Each point is reached from the start by the listed moves, each made 0, 1 or 2 times, or once backwards (-1), plus a little noise. Say if it took an odd or an even number of moves. Then give how often each move was made.
In the rows, 128 means zero.

Moves:
(1): [122 112 140 155]
(2): [144 117 170 121]
(3): [108 117 131 136]
Start: [114 125 128 115]
Points:
[ 96  51 244 171] => even (2, 2, 2)
[ 74 103 134 132] => even (0, 0, 2)
[ 63 129  79 112] => even (-1, -1, 2)

Moves:
(1): [124 115 124 115 172 142 120  78]
(2): [117 129 137 117 112 158 136 149]
(3): [122 164  89 134 120 118 146 169]
(4): [163 114 134 106 142 148 102 125]
(5): [109 114 136 126 125 131 100 134]
(6): [128  94 126 155 128 142 127 129]
(7): [ 90 181 141 177 132 136 125 165]
(8): [128 144 123 130 115 143 114 105]
Start: [126 129 136 128 128 114 116 129]
Points:
[198  38 130 108  49 213 133 150] => odd (-1, 2, 0, 1, -1, 2, -1, 1)
[ 51 219 143 162 164 106 134 118] => even (1, 0, 0, -1, 0, -1, 1, 0)
[107 212  96 155  82 249  55 244] => odd (0, 2, 2, 2, 1, 1, 1, 2)

Moves:
(1): [135 140 133 127 123 119 113 113 136 123 139 141 131]
(2): [115 135 128 118 132 110 128 128 128 119 141 134 134]
(3): [117 151 133 132 127 120 129 136 117 134 128 110 135]
(4): [126 125 124 132 138 120 128 133 121 149 120 132 134]
(5): [114 122 105 121 130 130 131 136 125 127 114 126 128]
(6): [132 129 112 127 128 123 131 136 128 120 124 129 129]
(7): [125 133 136 132 126 130 136 127 138 130 135 127 131]
(8): [126 128 125 124 123 123 117 128 123 129 124 121 132]
(9): [128 131 129 127 123 129 123 121 118 112 129 119 135]
(10): [132 119 116 125 130 125 135 118 115 125 113 116 125]
(11): [129 128 130 132 148 115 104 125 132 131 138 136 134]
(12): [128 123 135 125 130 127 116 123 135 134 116 128 129]
Start: [125 129 128 131 125 123 117 136 126 126 128 129 122]
Points:
[116 187 120 153 159  73 109 162 134 160 143 135 145] => even (1, 0, 2, 1, 0, 2, 1, -1, -1, 0, 1, 0)
[110 170 136 118 139  52  43 124  83 116 107  76 159] => odd (0, 1, 2, 0, -1, 1, -1, 2, 1, 1, 1, 2)
[114 162 152 128 126  67  75 105 140 144 146 150 164] => even (2, 1, 0, 2, 0, 0, 2, 1, 1, 0, 0, 1)
[ 82 196  65 132 190  28  63 181 120 162 152 176 162] => even (2, 1, 2, 2, 2, 2, -1, -1, -1, -1, 2, -1)
[140  97 128 135 175  97  75 116 176 147 119 158 127] => even (0, 0, -1, 0, 0, 1, 2, 0, -1, 1, 2, 2)
[126 156 102 134 141  82  84 115  99  68 131  71 156] => odd (0, 0, 1, -1, 0, 2, 2, 1, 2, 2, 2, 0)
[ 86 167  98 139 165  63   7 159 106 180  80 110 180] => odd (1, -1, 2, 2, 2, 1, 0, 2, 1, -1, 2, 2)

Moves:
(1): [123 118 126 142 132 121 126 127 126 135 118 140 121 124 122 122 129 124
 137 119 137 144]
(2): [133 137 128 142 137 139 121 121 117 114 124 121 125 123 143 122 131 123
 133 127 120 133]
(3): [133 119 146 133 133 127 129 141 117 123 138 125 129 120 141 130 112 130
 114 129 126 129]
(4): [123 134 122 118 131 130 128 128 114 128 128 124 115 116 145 144 129 130
 124 136 122 140]
(5): [137 141 125 130 123 137 122 132 129 130 116 124 119 127 129 122 140 139
 139 137 130 122]
(6): [127 116 125 127 132 135 138 129 122 134 125 128 122 131 128 136 123 121
 138 130 125 121]
(7): [117 132 123 126 132 127 128 129 124 127 139 130 134 115 143 121 142 139
 122 138 121 109]
(8): [134 140 113 121 123 136 125 120 120 130 129 130 131 136 129 119 120 131
 130 132 142 128]
(9): [139 114 124 119 130 117 120 126 129 127 128 126 128 126 125 137 131 132
 122 120 116 117]
(10): [120 135 133 119 137 128 129 119 141 132 123 122 112 107 111 116 150 136
 120 125 120 142]
(11): [136 121 140 130 137 144 126 126 148 124 129 114 124 131 123 126 123 141
 129 125 129 139]
(12): [132 132 114 120 126 138 117 141 121 131 139 126 118 128 134 141 127 133
 119 117 123 125]
(13): [137 126 137 116 137 124 115 126 136 129 136 127 118 134 114 132 136 133
 129 131 136 123]
(14): [131 130 125 115 122 134 116 117 123 135 117 133 122 127 129 134 122 128
 120 115 136 134]
(15): [126 128 128 135 131 118 134 125 119 123 127 133 128 149 115 124 122 128
 129 129 130 125]
(16): [131 109 128 142 131 139 117 130 130 126 126 132 122 131 131 135 125 120
 117 131 117 136]
(17): [128 124 117 126 125 129 131 126 112 101 131 139 124 130 115 115 142 121
 141 144 125 144]
(18): [116 144 134 140  96 130 130 124 132 130 127 131 141 130 132 133 111 122
 132 125 122 134]
(19): [131 119 128 119 130 127 130 123 123 123 138 115 127 136 128 130 129 127
 126 130 129 117]
(20): [136 134 124 122 127 131 124 137 124 149 118 128 131 139 124 141 140 131
 145 130 127 115]
Start: [130 135 122 122 130 118 132 132 131 143 134 134 119 125 134 120 136 132
 128 126 132 118]
Points:
[180 174  85  14 153 136  66  97 145 176  78 122   7 111  43 141 242 203
 164 109 122 130] => even (0, 0, -1, 1, 2, 1, 0, 0, 2, 2, 1, 1, 2, 2, 1, -1, 1, 0, -1, 1)
[207 178 187  45  86 183  77 133 162 225 109  71  99 140 156 219  72 185
 136  93 151 102] => even (-1, 0, 2, 1, 1, 1, -1, 1, 1, 0, 2, 0, 2, 2, -1, -1, -1, 2, 0, 2)
[139 108  49 147 168 168  72 128  58  77 123 139  74 111 167  97 249 129
 144 157  78 120] => even (1, 2, -1, 0, 1, -1, 2, -1, 0, 0, 0, 1, -1, 1, 0, 2, 2, -1, 2, 1)
[150 103 134 129 154 122 123 109 122 150  83 145  54 128  60 119 162 150
 161 149 100 163] => odd (1, 0, 1, 1, 1, 2, 0, 1, 2, 2, 1, -1, 1, 0, 2, 1, 1, 1, -1, 1)
[ 92 204 103  78  99 148  80 102 133 174 141 167  63 112  85 128 155 167
 109 134 149 222] => even (1, -1, 0, 2, -1, -1, 1, 2, -1, 2, 1, 1, 2, 1, 1, 1, 1, 2, -1, 1)
[133  88  79 141 154 184  77 158   8  68 195 143  49 112 221 180 143 105
 132 178  73 131] => odd (1, 2, 1, 2, 0, 2, 2, 0, 0, -1, 0, 2, 2, 0, 0, 2, 2, 1, 1, 0)
[132  79 154 172 128 200 133 118 144  54 138  92  83  99 139 157 127  82
 144 148  20 216] => odd (-1, 2, 0, 1, -1, 2, -1, -1, 1, 1, 2, 0, 0, -1, -1, 2, 2, 2, 0, 0)

Moves:
(1): [141 133 132 127 130 133 140 125 129 118 140 120 137 124 138 107 133 132
 120 134 117 141 116 123]
(2): [128 129 130 123 129 141 129 125 124 127 125 122 133 129 133 136 130 126
 145 148 144 130 128 130]
(3): [140 121 139 119 137 142 125 127 143 146 124 128 111 126 125 126 144 132
 121 133 127 141 132 117]
(4): [117 139 134 144 138 131 153 123 125 135 138 138 128 135 111 131 120 140
 144 121 132 127 137 119]
(5): [123 143 126 141 121 113 130 110 135 129 116 138 116 136 143 117 138 135
 131 138 149 121 116 121]
(6): [128 134 124 130 134 138 124 130 128 119 128 133 130 136 129 134 133 126
 126 105 130 122 111 132]
(7): [135 132 138 136 122 122 131 139 128 117 124 134 136 129 142 132 124 116
 112 125 142 130 129 128]
(8): [144 113 110 134 132 130 124 129 141 117 126 129 126 130 126 129 138 139
 135 126 122 124 120 118]
(9): [137 122 119 130 121 131 128 129 123 123 126 129 117 135 127 135 137 128
 123 137 128 133 127 131]
(10): [127 122 119 126 108 141 119 128 142 129 135 132 111 124 125 122 126 142
 144 135 134 130 111 120]
(11): [137 129 118 131 134 124 135 132 129 137 130 117 124 124 130 133 115 123
 125 119 147 140 128 114]
(12): [126 132 123 131 123 124 120 142 131 119 118 118 122 118 124 136 126 143
 137 121 126 144 135 128]
(13): [143 127 150 136 115 136 116 136 132 129 119 129 145 138 137 117 127 121
 126 132 124 120 143 142]
(14): [135 129 126 109 121 134 141 124 124 133 121 142 133 126 132 129 113 129
 147 115 109 127 142 125]
(15): [108 118 145 133 134 121 139 114 137 128 116 114 116 119 126 131 139 115
 122 117 122 129 139 119]
(16): [142 121 125 132 143 121 122 134 134 123 131 127 128 128 135 128 121 151
 141 130 134 140 124 156]
(17): [126 124 138 121 108 134 123 138 107 112 156 122 129 128 136 135 119 126
 117 131 126 126 143 115]
(18): [122 123 120 115 138 134 133 117 108 137 129 134 137 110 121 131 122 124
 134 125 131 138 138 109]
(19): [132 121 122 136 124 116 115 135 143 115 131 135 130 139 131 111 143 138
 133 126 128 136 146 139]
(20): [117 136 135 137 123 133 105 135 131 127 134 128 122 134 128 147 133 114
 121 123 114 136 127 141]
(21): [133 139 134 135 128 144 134 129 135 129 128 130 114 126 125 129 125 131
 128 125 133 127 131 125]
(22): [129 142 132 131 125 125 124 118 134 124 128 133 118 129 117 129 121 142
 131 128 126 134 124 134]
(23): [130 126 126 127 125 119 129 138 124 126 130 130 111 126 125 123 114 129
 134 126 119 134 127 115]
(24): [118 126 131 125 131 140 136 122 123 122 125 132 137 133 130 132 126 122
 117 122 120 122 134 124]
Start: [121 135 127 116 118 120 132 111 129 131 116 134 124 115 134 122 127 125
 124 118 122 120 114 148]
Points:
[ 51 114  30  52 103 157 100 106  87 115 126 175 115  86  69 210  68 114
 198   7  27 156 155  82] => odd (-1, 0, -1, 0, -1, 1, -1, 1, 0, 1, 1, 1, -1, 2, 0, -1, 0, 2, 1, 2, -1, 1, 1, 2)
[115 168 108 119 145 147 183  40 127 127  65 135 153  98 153  96 153 178
 227  91 194 160 150  93] => even (1, 2, 0, 1, 2, 2, -1, 0, 0, 0, 1, 2, 1, 1, 1, 0, 0, 2, 1, -1, 0, 0, -1, 0)
[ 72 163 200 158  73 136 133  48 130 158 116 180  31 139 120 104 147 132
 121 168 179 103 132 104] => even (-1, 0, 1, 1, 2, 0, 0, -1, 1, 1, -1, -1, 1, -1, 1, 0, 1, 1, 0, 0, 1, 1, 1, 0)
